Each row is a point. Each copy is the shape, with its points in the same order, turned, moved and blurred by noise. Say if it was mirrored as well.
In the rows, zero is written as 128.

Shape, 7 rows:
[[135 151 155]
 [124  89 123]
 [151 139  94]
 [166 131  96]
 [103 116 161]
 [140 117 149]
 [ 47  84  89]]
Copy 1, 7 rows:
[[145  85 156]
 [ 83 108 124]
 [131 114  97]
 [123  96  88]
 [111  98 171]
 [111  79 149]
 [ 59 178 153]]
Copy 1 is: only turned
Copy 2:
[[114 129 164]
 [151 104 106]
 [108 153  97]
 [118 163  98]
 [137  84 152]
 [141 121 136]
 [112  37  69]]
Copy 2 is: only turned
Copy 3:
[[172 107 115]
 [113  89 143]
 [114 111  82]
 [115 107  76]
 [157 103 162]
 [144  88 130]
 [ 74 142 191]]
Copy 3 is: only turned

Shape (8 x 4):
[[123 133 148  67]
 [140 105 136  79]
 [120 123 128  93]
 [139 172 102 165]
 [130 139  67 168]
 [158 148 102 177]
 [ 95 125 117 168]
 [113 130 114  61]]
Copy 1:
[[151 151 145  66]
 [154 127 162  91]
 [136 135 136  91]
 [134 156  79 162]
 [119 110  75 171]
 [135 144  98 181]
 [ 80 139 111 145]
 [156 121 125  65]]
Copy 1 is: only turned
Copy 2:
[[116  84 157 130]
 [ 89  80 135 145]
 [101 110 143 139]
 [152 174 107 162]
 [109 190 115 183]
 [131 175  81 167]
 [100 183 119 120]
 [103  94 179 155]]
Copy 2 is: mirrored
Copy 3, 8 rows:
[[120 136  84 106]
 [146 112  97 126]
 [123 132 105 133]
 [136 185 168 174]
 [141 160 156 211]
 [159 166 178 178]
 [101 127 162 178]
 [122 137  66 137]]
Copy 3 is: only turned

Shape:
[[157 112 131 110  72 145 168 169]
 [116 159 121 109 114 119 166 136]
 [159 159  90 122 125  99 127 135]
 [188 104 106 136  95 147 105 127]
 [192 161 146 139 168 123  45 182]
 [134 160  63 115  97 115 164 133]
 [ 46  79 135 106  89 157  99 107]
 [136 140 139 169 161 144 131 132]
 [ 80 109 101 107 179 165  94 109]
 [120 178  78 136  81 108  83 134]
 [165 131 127 114 144  73 129  99]
 [100 110 150 129  98  86  97 156]
 [164 106  76 123 125 110 173 132]]
Copy 1, 13 rows:
[[ 81 114 140 108 112 154 202 170]
 [ 77 126 127 119 116 108 187 111]
 [ 77 140 101 130 153 101 141 143]
 [106 142 122 132 113 150 130 194]
 [ 74 168 160 125 214 179  85 142]
 [ 67 138  82 124 113  87 174 150]
 [124 114 115 201  65 184 175  78]
 [ 90 107 153 102 125 132 102 114]
 [122 133  80 133 108 179 117  61]
 [ 44 164  98 185 127 116 139 140]
 [138 126 123 139 168  91 125 139]
 [ 83  93 134 191 153 153 156 124]
 [106  99  73 100 131 107 163 165]]
Copy 1 is: mirrored
Copy 2, 13 rows:
[[138 126 141  73  88 134 184 116]
 [103 131 117  73 139 116 133 136]
 [162 131 114  88 155 125 109 111]
 [172 129 159 122 118 171 141  97]
 [208 140 132 121  80 142  42 156]
 [141 130  92  71 172 140 148 110]
 [ 51  92 118 167 113 167 171 151]
 [138 153 159 122 140 131 115 179]
 [ 98  91 140 141 159 187 108 196]
 [146 149  62 128 139 149 119 106]
 [141 108 156 115 159  97  93  98]
 [126 104 111 158  99  95 141 138]
 [162 105 154  77 165 135 163 118]]
Copy 2 is: only turned
Copy 3 (13 x 8):
[[181  88 106 193  94 123 144 136]
 [144 143  85 145 102 128 165 140]
 [139 147  95 144 123 116 134  81]
 [162  87 121 175 152 145 106  86]
 [210 185 169 138 168 120  91  74]
 [120 129  57 165 115 105 149 107]
 [ 94 122 133 179 139 196 119 207]
 [160 126 138 112 167 122 159 128]
 [109 139 117 104 169 150  85 178]
 [115 179  92 199 158 136 137  93]
 [130 134 126 109 101 155 136  72]
 [125 158 168 182 107 152 140 136]
 [123  84  96 137 103 100 129  98]]
Copy 3 is: only turned
Copy 4, 13 rows:
[[102 175 141 125  66 157 126 146]
 [ 84 171  98 124 135 132 122 136]
 [128 135  65 126 120 148 132 120]
 [179 144 129 117  82 152 138 128]
 [195  93  87 162 125 196  65 162]
 [ 99 167  61 123 105 126 158 127]
 [140 175 168 126 126  35  95 149]
 [140 136 130 174 161 158 133 142]
 [155 118 127 129 173  73 133 186]
 [160 176  45 143 106 107 100 111]
 [123 102 105  94 142 150 120  93]
 [122 134 129 156 101 103  63 110]
 [103 124 106 120  93 136 181 123]]
Copy 4 is: mirrored

Shape (15 x 9):
[[162 141 179 129 137 100 141 144 133]
 [102 113 141 129 158 143 136 122  89]
 [110 160 109 130 117 102 149 163 139]
 [148 147 110  83 110 110 134 163 137]
 [116  58 124 127 118 132 147 165 114]
 [112 118 132 135 154  99 140  96  98]
 [111  57 151 104 152 118 125 151 127]
 [127 128 108 129 145 142 159 146 139]
 [112 155 114  61 132 103 174 100 127]
 [142   7 151 139 145 112 178  40 117]
 [109 137 169 140 155 118 134 159 144]
 [122 147 110 129 121  99 128  54 126]
 [106 161 161 146 149 136 146 145  77]
 [105 163 125 133  76 129 145 112 145]
 [157 163 149 103 157 168 146 136 129]]
Copy 1 (15 x 9):
[[104 136 187 148 148 113 127 134 107]
 [168 129 117 114 161 135 115 122 109]
 [ 89 143 109 139 129 124 146 147 138]
 [ 78 138 139 112  95 155 138 122 127]
 [156 117 104 121  96  99 138 117  76]
 [143 131 124 122 162 106  89 110 141]
 [156  90 128 109 111 107  98 131  67]
 [121 115 106 151 134 143 148 119 115]
 [ 62 122 112  82 159 141 114  94 133]
 [170  62 130 117 159  43  77  30  96]
 [122 113 143 144 152 119 133 170 105]
 [116 112 128 108 154 111 106  91 193]
 [152 168 137 123 182 139 141 149 112]
 [103 115 128 100 144 116 177 128 169]
 [120 119 163 145 161 182 144 113 108]]
Copy 1 is: mirrored
Copy 2, 15 rows:
[[113 135  97 119 120 195 132 126 108]
 [116 147 151 132 109 116 115 124  66]
 [118 130  63 129 126 117 123 157  95]
 [125 146  78  82 138 131 125 146 128]
 [174 131 144 117 153 129 106 171  81]
 [126 128 120 143 111 138  85 109  64]
 [153 148 156 128 183 149 116 140  81]
 [153 147  97 132 114 124 146 137  86]
 [102 115  74  74 133 105 116  86  80]
 [213  73 189 117 131 158  82  65  50]
 [104 143 106 158 133 164 142 143  85]
 [126  87  94 138  94 113  79  76 110]
 [ 83 150 123 138  80 147 124 148  54]
 [109  73  88 131 103 105 133 143 111]
 [112 164 120 104  94 142 169 107 108]]
Copy 2 is: mirrored
Copy 3:
[[147 157 154 162 165 107 108 149 153]
 [105 106 121 148 117 128 135 119 113]
 [107 160 111 111 130 147 113 172 164]
 [148 177 103 104 128 118 104 177 133]
 [ 93  92 127 110 123  83  92 167 112]
 [111 128 135 134 121 112 162 115 139]
 [ 92 121 148 119 148  80 112 138  79]
 [125 117  99 110 156 138 119 161 136]
 [148 168 121 118 116 142 184 176 113]
 [138  47 190 107 135  39 196 121 117]
 [100 144 153 147 166 143 104 142 134]
 [151 144 141 101  98 132 173 109 161]
 [106 129 112 188 119 153 121 130 144]
 [146 137 148 105  96 166 119 170 169]
 [174 135 108 153 162 154 112 143 117]]
Copy 3 is: only turned

Shape:
[[169 182 125 122 176 173 128 127 132 107 182]
 [144  93  94 140 137  64 172 137 169 181 157]
 [112 151 125 141 158 146 157  92 114  90 119]
 [115 107 108 173  94 146 135 125 137 182 166]
 [177 108 156 102 161 155 113 154 142 100 107]
 [144 136 100 210 106 104 117 114 119 157 121]
 [146 128 144 101 150 157 159 155  94  77 133]
 [132 133 112 195  49 125 130  46 140 131 151]
 [192 170 125  88 142 188 165 141 100  95 100]
 [170 116  94 136 149 188  74 166  97  90 129]
 [116 138 122 129 100  77 127 173 157 157 144]
 [117 112  80  98 132 107 132 164 190 150 107]
 [142 119 101 181  88 107  96 124 125 121 135]
 [138 129  84 142  86  99 120  65 104 153 175]
 [152 134 170 108 162 165  98 130 103 108  78]
 [123 136 109 167 107 130 100 100  98 162 132]]
Copy 1:
[[ 63 154 132 114  96 189 118 123 153  95  60]
 [165 101 143  83 124 142 162 168 164 186 126]
 [ 80 144 149 145  99 145 156  68 120 135 112]
 [129  90  93  97  82 148  94 122 124 187 115]
 [ 98 143 149 151 129 118 118 157 105  79  91]
 [121 110  86 115 158 173 117 102 108 188 126]
 [106 177 148 176  73 148 139 130 118 103  98]
 [140  77  66  79 106 169 140  44  86 151 121]
 [ 87 225 127 134  95 131 137 125  99  97  66]
 [ 54 138 100 169 109 164 105 166  67 124  64]
 [135 110  80 133 116 129 141 159 173 146 147]
 [101 109 107 121 120  84 172 185 148 158 114]
 [123  94  70 136 135 169 135 119  92 154 122]
 [119 107  87  71  89 200 156 110  93 153 146]
 [ 64 168 145 158 131 117 104 124  87  85 128]
 [ 89 116  89 106 113 165 110 109  94 167 148]]
Copy 1 is: only turned
Copy 2 (16 x 11):
[[129 145 146 136 102 151 190 151 177  95 194]
 [180 159  82 136 107  79 136  90 131 184 131]
 [134 134 119  99 126 146 166 118 106  68 147]
 [130 151 107 191  94 135 141 128  90 156 112]
 [160  84 146 140 146 140 118 131 189  98 163]
 [153 193 110 144 105 146  92 148  87 130 125]
 [178  80 144 130 119 130 172 143 143  70 158]
 [101 194  71 170  65 143 105 114  94  80  95]
 [161  64 113 113  95 178 148 165 160  75 197]
 [131 107 151 158 149 133 126 219 157  96 159]
 [170 135 152 129  64 100 114 109 128 169 115]
 [128  98 121 105 110  82 110 111 138 187 134]
 [140 171 123 149  99 121  92 156 116 110 109]
 [136 186  69 140  72 136 149 148 131 116  76]
 [152  91 157 117 154 192 119 137 163  88 143]
 [135 169 118 142 108 173 127 154 107 129  97]]
Copy 2 is: mirrored

Shape, 18 rows:
[[161 125 137 188 121 104 119 128 157 133 112 107]
 [128 170 152 110 141 119 129  92 130  83  80 163]
 [138 132 141 166 165  58 122 136  80  92  83 148]
 [136 118 151 114 109 126 190 140 145 180 127 139]
 [104 116 185  86 137 145  98 123 186  73 131 166]
 [ 73 124 152  27 160 124  54 166 147 169 101  55]
 [112 184 152 174 122 133 125 113  86  90 143 108]
 [135 150 164 131 128 109  81 144 150 156  51 155]
 [137  87  79 141  70  74 133 156 150 148 118  94]
 [145 132 164 118 153 165 124 115  94 157 112  86]
 [125 149  51 158 117 103  54 114 127 102 107 158]
 [138 121 126 130 109 167  58 103 122 112 131  97]
 [ 84 107  99 132  99 141 147 172 108 173  77  98]
 [133 152 138 132 128 126  92 126 109 117 176 136]
 [147 137 156 107 152 107 148 150 167 131 104 128]
 [102 124 127  78 114 110  81 187 182 130  97 129]
 [195 153  75 136 156 124  85 180 142 148  95 141]
 [ 98 142  90 153 163 148 118  88 124 128  98 157]]
Copy 1, 18 rows:
[[106  82  95  77 112 141 122 125 115 122 105 138]
 [132 114 156 140 183 168 105 126 122 186 114 146]
 [149 155 139  69 124 173  95 109 146 184  76 152]
 [177 113  95 129 105 103 132 121  86 161 171 106]
 [164  52 182 157 177 157 154 147 156 153 126 115]
 [181 103 236  87 117 141 120 155 143  82 227 140]
 [111 102 132 147  95 184  68  70 147 144 108 131]
 [138  96 136  72 151 169 153 124 119 165 164 180]
 [125 130 127  84 101  59 143 113 109  96 108 150]
 [126 125 129 115  93 165  86 149 147 150 188 110]
 [ 62 147 180 113 135 157 166 102 108 121  73 165]
 [ 75  95 166 139 100 151 134 142 167 116 144 139]
 [130 150 142  85 107  89 136  62 131 126 192 107]
 [133 105 152 154  83 179 133 117 137 125 109 138]
 [178 104 124 100 149 141 121 142 105 133 142 132]
 [173  93 179 101 161 131 168 123 126  92 156 160]
 [115 173 107  89 138 184 165 147 100  87 132 160]
 [ 84 139 166 112 140 169 137 103  96 164 129  94]]
Copy 1 is: mirrored
Copy 2:
[[150 123 165 157 159 141 120 116  92 107 168 149]
 [115 137 137 153 153 148 130  77 169 165 133  93]
 [154 130 123 200 178 130 164 106  94 167 164  71]
 [138 126 198 148 107 158 200 139 145 141 151 162]
 [119 173 165  76 136 120 140 105 179 107 147  67]
 [181 150  98 153  26  55 150 132 186  85 167 103]
 [ 83 134 150 159 133  98 108 114  89 191 159 124]
 [150  89 124 155 145 138 150  87 169 113 197 119]
 [130 132 138 178 108 178 169 149  74  63 140 151]
 [162 117 163 141 103  75 161  93 133 162 143 162]
 [108 124  51 146 176 137 110 133 104 117 118 129]
 [123 126 113 110 127  76 114  87 104 110 128 146]
 [141  66 133 155  66 136 168 158 103 130 141 131]
 [102 166 126 132 151  84 148 125 118 144 159 139]
 [149 144 181 170 141 136 157 121 171 117 154 120]
 [132 126 116 153 102 127 153 144 178  52 156  92]
 [147  97 113 189 193 100 153 142 152  88 133 161]
 [152 114 105 129 149 145 117 133 129 183 106 133]]
Copy 2 is: only turned
Copy 3:
[[ 79 115 144 142 132 150 135 158  67 109 124 162]
 [116 127 107 113 173 107  81 154 107 130 152  84]
 [108 103 181 154 157 125 116 186  68 183 149  89]
 [124 112  96 156  76 138 162 164 127  90 151 123]
 [110 113 129  90 124  53  79 119  98  64 126  94]
 [194  11  98  73 100  49 117 133 127 147 117 190]
 [ 85 106 150 112 150 160 137  93 101 162 143  98]
 [127  71  99 162 172  88 118 160  64 106 144 134]
 [133  98 117 115  98 169 170 202  58 112  71 145]
 [128  72 137 141 147 129 149 133 164 130 146 156]
 [136 129 125 137 185 134 110 135  45 163  45 123]
 [119  87 146 103 181 127 138 110 128 104  75 152]
 [166  40 109 164  99 178 138 159 102 113 108 127]
 [ 95 118 144 118 134 100 161 102 108 144 106 113]
 [ 97  98 103 136 100  98 112 178 110 119 148 140]
 [135  40  92 112 103  68 106 159  65  99  87 138]
 [ 81  97  89 188 147  98 128 177  99 160  57 159]
 [151 137 131 163 151 143  79 118 100 144 110 128]]
Copy 3 is: mirrored
Copy 4, 18 rows:
[[ 75 170 130 156 120 145 116 126 163 107 143 132]
 [190 150  99 112 113 106 105 111 181 106 131 160]
 [108 195 129  79 146 111 110 117 174 105 140 201]
 [128 103 116 176 129 171 150 119 102  87 111 179]
 [180 113 134 151 139  48 145 128 156 141 125 121]
 [ 99  44 153  55  99  77 141  98 113 113  43  97]
 [131 187  84 110 121 135  84 187 150 125 103 136]
 [128 155 145 122 103 127 155  65 188 120  83 143]
 [ 61 156 130 148 148 142 104  74  77  83 136 122]
 [116 109 136 109  62 148 107 155 132 132 102 162]
 [120 198 100  77 138 134 105  64 141 152 164  88]
 [117 143 136 119  83 115  83 132 128 173 121  92]
 [ 88 156 107 110  83 141 150  96  57  95  86 159]
 [136 144 126 105 157 144  97 157 133 156 119 120]
 [133 112 141 133 129 128 148 118 156  75 126 149]
 [130 126 157 115 141  90 162  71 115 101  90  94]
 [119 162 181  80 115 193 150  89 147 105 157 102]
 [136 154  63  89  96 133 143 107 139 149 161 146]]
Copy 4 is: mirrored

Shape:
[[ 61 100  85  74 118 122 127 129 101  91 109 138]
 [100 178  60 162 105  88  98 179 145 142 150 133]
 [165 151  84 176 149 108 115 208 102 163 152  81]
 [ 88 111 117 122 117 108 138 176  69  85 201  89]
 [136 122  62 104 175 149 105 139 128 151 134 145]
 [198 112 153 103 106 127 114 114 177 165 126 119]
 [132  68 157 117 137  80 145  75 132 134 149 114]
 [ 66  87 125 146 106 137 185 101 133  81 161  99]
 [128 146 137  88 164 168 123 174 118 161 144 132]
 [168 141  79 128 146 128  68 128 126 180 177 131]
 [155 124 131 138 125 120 112 145 149  95 134 157]
 [124  75 145 154 104 125 120 182 119 174 144 154]
 [ 82  93 111 114  75 125  67 135 166 149 146 142]
 [161 131 157 142 173 122 109 115 108 143  95 112]
 [160 128 127 152  45 115 110 122  84  90 142 151]
 [135 120 156 101  94 122 128 133 112 148 125 172]]
Copy 1:
[[134 152 138 134 133  63 127 151  74 176 157 165]
 [171  90  55 104 122 155 110 175  83 102 196 145]
 [214 112  78 138 101 183 171 139 151 105 177 145]
 [194 106 140 155  70 133 146  93  64 164 174 170]
 [152 162  93 141 167 127 175 136 103 107 137 105]
 [108 155 112  71  79 142 150 133 152  86  87 119]
 [103 121 119 109  78  80 158  61 138 129 116 138]
 [145  71 141 144  99  92 107 102  93 187  96 134]
 [141 153 142 124 150 186 176 133 104 132 135 141]
 [163 168  69 114 128 153 149 107 101  67 150 108]
 [117 115 134 139 102 131 132 145 117  74 138 140]
 [168 103 143  71 133 123 154 116 134  77 133 174]
 [142 129  96  62 123  98 111 133  58 102 107 173]
 [101 157 111 151 127 148 154 104 180 104 136 161]
 [152 130 159 124  68 108  59 128 120  81 170 137]
 [111 140 164  75 116 122 129 121 125 105 154 144]]
Copy 1 is: mirrored
Copy 2 (16 x 12):
[[131 144 168  72  80 142 192  96 110 130 115 147]
 [111 112 118 151  99  83 165 174  69 144 105  90]
 [142 114  97 149 154  52 122 120  39 113 111  81]
 [121 125 189 140 169  84 193  82  72 136 111 158]
 [175 130 135  89  83 105  99 119  76 133 117 129]
 [138 150 131 124 112  79  66 112 192 114 109  90]
 [108 150 158 147  96 107 108  62 158  97 154 154]
 [ 76 131 153 108 145 130 161  85 136 163 176 174]
 [172 109 121  97 134 122  95 108 103 129  63 145]
 [163 117 162 140  94  67  65 156  78 120 114 105]
 [171 137 116 140 126  96 140 142 148 122 137 116]
 [143  57 131 136 118  94 136  87 144 106 118 100]
 [103  88 168  97  73  85 150 150 160 108 110 129]
 [152 158 106 126 139 127  90 112 123  53 125 127]
 [139 135 195 158 162 122 166 144 152 115 145  67]
 [153 113 158 141 110 141 129 102 166 111  95  99]]
Copy 2 is: only turned
Copy 3:
[[164  91 163 122 168 129  80  93 154 160 105 123]
 [ 47 150 149 161 124 157  80 171 151 149 116 139]
 [ 71 178 167 215 104 123 120 163 108 125 184 127]
 [105 134 190 170 184  61  82 119 138 147 170 181]
 [137 151 102 170 142 160 117 120 119 176 160 102]
 [154 167 119  99  68 104 144 176  80 129 140 142]
 [175 160 160  89 169  97 168 164 143 147 143 140]
 [144  90 173  77 182 102 103 158 169 128 195 151]
 [121 115 118 158 148 122 128 122  50 151 149 133]
 [128 192 100 177 113 151 137 158 117 172 153 165]
 [128 166 121 101 135 104  87 149 117 114 131 123]
 [159 155 160 159 162 122 100 208  81 100 128 146]
 [161 134 144 110 131 160  83 171 117 157  96 190]
 [133 160 144 136 130 132 184 123 109  93 147 112]
 [148 140 105 153 116  75  79 155 173  67 109 168]
 [166 128 112 135 151  97 123 167  97 110  98 139]]
Copy 3 is: only turned
Copy 4:
[[145 131 111  99 200 157 122  64 160 102 100 117]
 [ 93 132  79 199 144 184 143 118 154  85 150  62]
 [126 139 100 204 134 211 126 145 102 175 154  56]
 [148 139 144 150 209 187 146  74  66 113 168  99]
 [ 91 143 126 142 140 200  97 109 168 158 110 122]
 [122 159 149 185  70  95 101  91 130 164  95 109]
 [161  91 173 137 104 126  91  79  91 117 104 130]
 [143 114 179  78 163 119 153 102  98  86 143  89]
 [ 86 155 116 159 178 140  95 118 129 186 135 132]
 [ 91 148 148 217 111 203 113 114 151 145 109 125]
 [135 165 114 148 101 139 117  92 143 123 164 121]
 [138  91 131 182 135 129 149  81 149 179 169 110]
 [121 123 156 190 153 121 134  62 195 102 128  98]
 [168 139 120 160 114 145  79 157 122 161 117 142]
 [180 170 116 172 110 144 199  83 120 106 136 136]
 [131 131 102 165 129 104 141  75 135 147 121 157]]
Copy 4 is: mirrored
